Every row gives one point. Two turns around zero, p and q, are shown by what they do to some points. Write where each new point lands after one turn and then the other. Backwards means that the second turn is done in reverse. Each puzzle has new turns, and all numbers are rounded.
In the rows, 128 means zero.

Turn p:
[166 124] => [160 107]
[ 98 145] => [109 157]
[ 64 140] => [ 76 167]
[144 105] => [132 100]
[169 127] => [164 109]
Turn q:
[127 153] => [111 146]
[190 119] => [181 162]
[119 126] => [123 121]
[ 76 114] => [98 83]
Where do these land?
q, then p: [ 79 135] => [ 79 123]
p, then q: [185  93] => [192 108]
q, then p: [160 138] => [156 146]
p, then q: [ 99 125] => [101 118]
q, then p backwards: [117 148] => [105 125]

Turn p:
[134 106  94] => [113 110  94]
[106  92 126] => [ 98 150 108]
[121 123  91] => [132 120  91]
[154 146 206] => [124 135 212]
[125 173 124] => [173 126 135]
Turn q:
[ 79 163 101] => [179 169 135]
[126  86 156] => [108 108  86]
[118 143  93] => [161 130 149]
[135 130 115] => [134 121 140]
[183 118 175] => [ 57 111 132]
Where do these land?
p, then q backwards: [107 169 115] => [ 89 131 101]
p, then q: [185  91 157] => [131 141  55]
q, then p: [ 86 120 147] => [157 100 104]
p, then q: [134 132  93] => [143  96 135]

Turn p:
[115 108  73 104] => [171  89 107 147]
[155 171 121 154] => [118 167 139 168]
[146  77 172 155] => [ 64 112 110  99]
[ 66 176 151 139] => [165 190 130  89]
[136 104  99 125] => [132  99 109 145]
[125 163 125  89] => [161 132 169 132]
[152  98 154 130] => [ 88 108 132 117]
Turn q:
[198 141 168 134] => [164  93 167 180]
[134 150  89 113] => [ 95  96 124 114]
[101 128 178 138] => [179 153 121 118]
[86 97 88 96] => [ 79 162 129  85]
[122 124 117 158] => [122 135 100 143]
Where do these land?
q, then p: [134 149 135  97] => [113 103 143 107]
p, then q backwards: [164  94 127 141] => [149 138  83 137]
p, then q: [134 150 129 151] => [138 108 105 123]
q, then p: [ 86 146 185  85] => [112  96 204 142]
p, then q: [122 100  64 166] => [ 66 124  91 161]
